Each row of a before or after table is a point. The points were changed in one or more steps. Then noise was added and the rows were shuffled. The steps act on columns, c1 being the first. Name the steps. A step turns or swaps two columns, mirrors them in a line or flattens them onto one, adds a multiple of one to another, or multiplies or shifts one. Angles are multiples of 10 degrees, from the lower column toward the higher: turns from -170 to 170, lines from 10 to 170 but not 90. Use the fewest steps. Two steps may share a column if one is a turn and the other turns, adds or multiplies; they go together, in the order done. Otherwise the lowest column goes first.

Before (12 x 2):
[[ 0.18  0.16]
 [-0.44  0.07]
 [-0.24  0.32]
 [-0.15 -0.16]
 [ 0.16 -0.57]
 [ 0.18 -0.82]
 [ 0.21  0.32]
 [-0.26  0.61]
 [ 0.26  0.05]
 [-0.19 -0.79]
 [-0.67  0.16]
 [ 0.50 -0.20]]
After:
[[-0.81  0.08]
 [ 0.53  0.38]
 [ 0.29  0.31]
 [-0.79 -0.33]
 [-0.54 -0.25]
 [-0.14 -0.54]
 [-0.17  0.12]
 [ 0.04 -0.21]
 [ 0.35 -0.15]
 [ 0.02  0.45]
 [ 0.19 -0.15]
 [ 0.05  0.67]]
Steps: turn c1 and c2 by -80 degrees

Before, 11 rows:
[[ 0.17 -0.43  0.65  0.01  0.01  0.05]
 [ 0.04  0.44  0.10  0.04  0.26 -0.12]
 [ 0.28 -0.37 -0.27 -0.22 -0.08 -0.15]
 [-0.74 -0.31  1.63  0.06 -0.09  0.14]
 [ 0.18  0.44 -0.29  0.21  0.04 -0.13]
 [ 0.08 -0.10  0.42  0.16  0.35 -0.05]
 [ 0.11 -0.22 -0.33  0.36  0.35  0.09]
 [-0.77 -0.30 -0.26  0.21  0.20 -0.29]
 [ 0.35 -0.41  0.14  0.31 -0.60 -0.17]
 [ 0.05  0.20  0.14  0.01  0.34  1.18]
 [ 0.27 -0.23 -0.13  0.32 -0.11 -0.35]]
After:
[[ 0.47 -0.04 -0.35  0.39 -0.10 -0.17]
 [ 0.34  0.03  0.10  0.41  0.39 -0.32]
 [-0.46 -0.21  0.15  0.20 -0.13  1.65]
 [-0.43  0.41 -0.12 -0.22  0.28  0.10]
 [-0.14  0.11  1.26 -0.13  0.32  0.12]
 [ 0.61 -0.41 -0.10  0.03 -0.12 -0.30]
 [ 0.76 -0.16 -0.18  0.47 -0.56  0.14]
 [ 0.62 -0.39  0.05  0.24  0.02  0.63]
 [ 0.15  0.00 -0.04  0.18  0.33  0.42]
 [-0.45 -0.12 -0.30  0.35  0.20 -0.25]
 [-0.25  0.51 -0.13 -0.05  0.05 -0.27]]
Steps: add -1 times c2 to c1; turn c2 and c4 by -30 degrees; swap c3 and c6

Before:
[[ 0.84  0.42 -0.11  0.22 -0.03 -0.54 -0.11 -0.13  0.21 -0.43  0.10  0.22]
 [-0.24 -0.10 -0.47 -0.04  0.03 -0.01 -0.43 -0.21  0.30  0.15  0.03  0.30]
 [-0.11  0.20  0.20 -0.16  0.30 -1.03  0.17  0.26 -0.10 -0.55  0.01  0.24]
 [ 0.02  0.10 -0.42 -0.14 -0.02  0.23  0.23  0.21 -0.16 -0.43 -0.03  0.08]
 [ 0.02 -0.66  0.33  0.13 -0.06  0.52  0.26 -0.12 -0.26 -0.51 -0.31  0.04]
 [ 0.19  0.38 -0.42  0.19  0.33  0.22  0.47 -0.25 -0.40  0.72 -0.22  0.24]
 [ 1.12  0.50  0.36 -0.13  0.07  0.48  0.23 -0.15  0.06 -0.02 -0.23  0.96]
 [ 0.39 -0.17 -0.16  0.25  0.22 -0.07  0.12  0.20 -0.12 -0.14  0.38  0.70]
 [ 0.56  0.44  0.04 -0.02  0.60 -0.26 -0.81  0.35  0.06 -0.39 -0.36  0.00]
 [ 0.13  0.34  0.18  0.23  0.59  0.15  0.60  0.08  0.25 -0.08 -0.20  0.14]
 [ 0.08  0.35 -0.32 -0.04  0.04  0.27  0.57  0.12  0.15  1.72  0.22  0.00]]
After, 11 rows:
[[ 0.83  0.17 -0.12  0.03 -0.35 -0.78  0.22 -0.39  0.44  0.26  0.11  0.22]
 [ 0.12  0.28  0.18 -0.66 -0.43  0.16  0.00 -0.23  0.42 -0.61 -0.17  0.16]
 [ 0.56  0.55  0.01  0.77 -0.75 -0.51  0.26 -0.11  0.05 -0.48 -0.38  0.01]
 [ 0.19  0.06 -0.42 -0.54  0.40  0.21  0.03 -0.47 -0.16 -0.72 -0.20  0.25]
 [-0.23 -0.24 -0.49  0.39  0.12 -0.09  0.12 -0.04  0.60 -0.15  0.04  0.30]
 [ 0.02 -0.54  0.30 -0.30 -0.40  0.50  0.02  0.40 -0.22  0.34 -0.29  0.03]
 [-0.09  0.34  0.21 -0.11 -0.69 -0.83 -0.23  0.00  0.14 -0.08  0.01  0.26]
 [ 0.00  0.21 -0.42 -0.17 -0.36  0.45 -0.21  0.04 -0.06  0.25 -0.02  0.07]
 [ 1.14  0.22  0.37 -0.18 -0.06  0.70 -0.22 -0.49  1.04 -0.07 -0.24  0.97]
 [ 0.08  0.32 -0.32 -0.50  1.48  0.50 -0.25 -0.19  0.14 -0.91  0.23 -0.04]
 [ 0.38  0.05 -0.17 -0.18 -0.27 -0.25  0.18  0.24  0.55 -0.17  0.37  0.67]]
Steps: turn c2 and c8 by -50 degrees; turn c4 and c7 by 110 degrees; add -1 times c7 to c6; multiply c5 by 1.3; turn c5 and c10 by -120 degrees; add 1 times c12 to c9

Before, 13 rows:
[[-0.26 -0.31 -0.29  0.19 -0.21 -0.02  0.04  0.03  0.48  0.14  0.50 -0.54
   0.33 -0.83 -0.22  0.11 -0.34 -0.40 -0.48 -0.15 -0.20 -0.01 -0.15 -0.22]
 [-0.75 -0.16 -0.01 -0.02 -0.48  0.08  0.22 -0.10  0.45 -0.04  0.12  0.02
   0.17 -0.70 -0.13 -0.38 -0.45 -0.41  0.01  0.06 -0.09 -0.49  0.02  0.24]
 [-0.13  0.32  0.52 -0.46  0.24 -0.27 -0.22  0.37  0.21  0.45  0.05 -0.38
   0.15  0.23  0.81  0.15  0.42  0.11 -0.67  0.20 -0.01  0.33  0.98  0.52]
 [-0.15  0.22  0.01  0.04  0.44  0.08  0.79 -0.57  0.34  0.34 -0.06 -0.08
   0.11  0.24 -0.26  0.00  0.40  0.60  0.29  0.40  0.11 -0.30  0.26 -0.26]
 [ 0.13  0.33  0.87 -0.20 -0.04 -0.61 -0.73  0.04  0.08  0.72 -0.07 -0.04
   0.32 -0.06  0.62  0.35  0.33  0.40 -0.12  0.09 -0.28  0.25  0.45 -0.01]
 [ 0.01  0.12  0.24  0.62  0.47 -0.18  0.47 -0.25  0.39 -0.11 -0.28  0.01
   0.29  0.27 -0.54 -0.50  0.17  0.46  0.25 -0.08  0.47 -0.07  0.29  0.06]
 [-0.10  0.11  0.69 -0.26 -0.15 -0.72 -0.31  0.09  0.71  0.04 -0.04 -0.58
  -0.07 -0.06  0.74  0.26  0.52  0.12 -0.14  0.41 -0.19  0.56  0.72  0.06]
 [-0.31  0.32 -0.04  0.36  0.30  0.38  0.54  0.03  0.15 -0.30 -0.11 -0.20
  -0.39  0.22 -0.23 -0.20  0.75  0.48  0.11  0.00  0.12 -0.22 -0.34  0.16]
 [-0.62 -0.10 -0.33 -0.08 -0.42  0.32 -0.36  0.24  0.95 -0.07  0.49 -0.35
   0.47 -0.45 -0.33  0.06 -0.76 -0.04 -0.14  0.40  0.03  0.19 -0.49  0.30]
 [ 0.02  0.53  0.32 -0.27  0.26 -0.75 -0.51  0.69  0.42  0.42  0.14 -0.36
   0.03 -0.50  0.45  0.21  0.37  0.12 -0.03  0.36 -0.16 -0.08  0.88  0.07]
 [-0.13  0.00 -0.17  0.17 -0.24  0.39  0.05 -0.20  0.18 -0.17  0.57 -0.04
  -0.07 -0.59 -0.61  0.06 -0.61 -0.44 -0.04  0.41 -0.50  0.18  0.05  0.15]
 [-0.07  0.73  0.18  0.05  0.05  0.21  0.80 -0.48  0.22 -0.24  0.39  0.00
   0.00  0.15 -0.47 -0.97  0.40  0.83  0.05 -0.06  0.40 -0.26  0.09 -0.20]
 [-0.14  0.62  0.05  0.18  0.44 -0.22  0.59 -0.65  0.39 -0.59  0.08  0.33
   0.23  0.35 -0.56  0.18  0.35  0.54 -0.14  0.01  0.21 -0.35 -0.14  0.00]]
After, 13 rows:
[[ 0.01  0.12  0.19  0.54  0.49 -0.20  0.47 -0.24  0.36 -0.10 -0.22 -0.03
   0.22  0.34 -0.56  0.59  0.14 -0.62  0.19  0.11 -0.05  0.07 -0.53  0.06]
 [-0.67 -0.06 -0.35 -0.05 -0.41  0.33 -0.35  0.24  1.00 -0.07  0.50 -0.32
   0.46 -0.46 -0.21 -0.09 -0.80  0.09 -0.16 -0.42 -0.36  0.05  0.30  0.32]
 [-0.29 -0.30 -0.28  0.19 -0.20 -0.02  0.00  0.04  0.43  0.16  0.45 -0.52
   0.34 -0.83 -0.24  0.33 -0.33  0.40 -0.35  0.12  0.04 -0.10  0.24 -0.25]
 [-0.17 -0.03 -0.19  0.15 -0.26  0.45  0.01 -0.22  0.22 -0.16  0.59 -0.02
  -0.10 -0.58 -0.47  0.45 -0.58  0.44 -0.07 -0.52  0.36  0.01  0.35  0.16]
 [-0.16  0.37  0.47 -0.48  0.19 -0.30 -0.23  0.38  0.17  0.46  0.07 -0.40
   0.13  0.22  0.88 -0.52  0.45  0.00 -0.73 -0.36  0.74 -0.21 -0.57  0.51]
 [-0.08  0.09  0.72 -0.29 -0.11 -0.71 -0.30  0.10  0.74  0.08 -0.03 -0.57
  -0.05 -0.09  0.88 -0.85  0.58  0.06 -0.16 -0.69  0.72 -0.24 -0.32  0.06]
 [-0.14  0.60 -0.01  0.17  0.43 -0.20  0.61 -0.64  0.37 -0.61  0.01  0.33
   0.23  0.37 -0.60 -1.33  0.36 -0.33 -0.12  0.14 -0.18  0.31 -0.09  0.00]
 [-0.30  0.29 -0.05  0.39  0.32  0.39  0.59  0.05  0.16 -0.32 -0.04 -0.28
  -0.35  0.27 -0.18 -0.16  0.69 -0.51  0.09  0.08 -0.37  0.23  0.11  0.16]
 [-0.73 -0.19  0.00 -0.02 -0.46  0.08  0.23 -0.09  0.46  0.00  0.07  0.00
   0.21 -0.74 -0.13  1.60 -0.48  0.23 -0.06  0.22  0.09  0.42  0.04  0.18]
 [-0.20  0.21  0.01  0.07  0.41  0.09  0.76 -0.54  0.36  0.38 -0.12 -0.07
   0.08  0.22 -0.13 -0.88  0.38 -0.53  0.25 -0.21  0.08  0.40 -0.26 -0.28]
 [ 0.04  0.54  0.32 -0.25  0.24 -0.79 -0.49  0.68  0.44  0.47  0.08 -0.34
   0.01 -0.52  0.55 -0.69  0.37 -0.07 -0.03 -0.24  0.81  0.25 -0.48  0.08]
 [ 0.01  0.72  0.23  0.04  0.10  0.22  0.84 -0.50  0.23 -0.27  0.44 -0.06
   0.02  0.25 -0.51  1.26  0.41 -1.23  0.04  0.19 -0.24  0.18 -0.33 -0.16]
 [ 0.12  0.33  0.87 -0.23 -0.02 -0.62 -0.69  0.02  0.08  0.76 -0.07 -0.10
   0.34 -0.01  0.62 -1.49  0.29 -0.17 -0.15 -0.17  0.58 -0.19 -0.13  0.04]]
Steps: add 0.3 times c20 to c15; turn c20 and c22 by 150 degrees; turn c16 and c18 by 150 degrees; multiply c16 by 3; turn c21 and c23 by -130 degrees
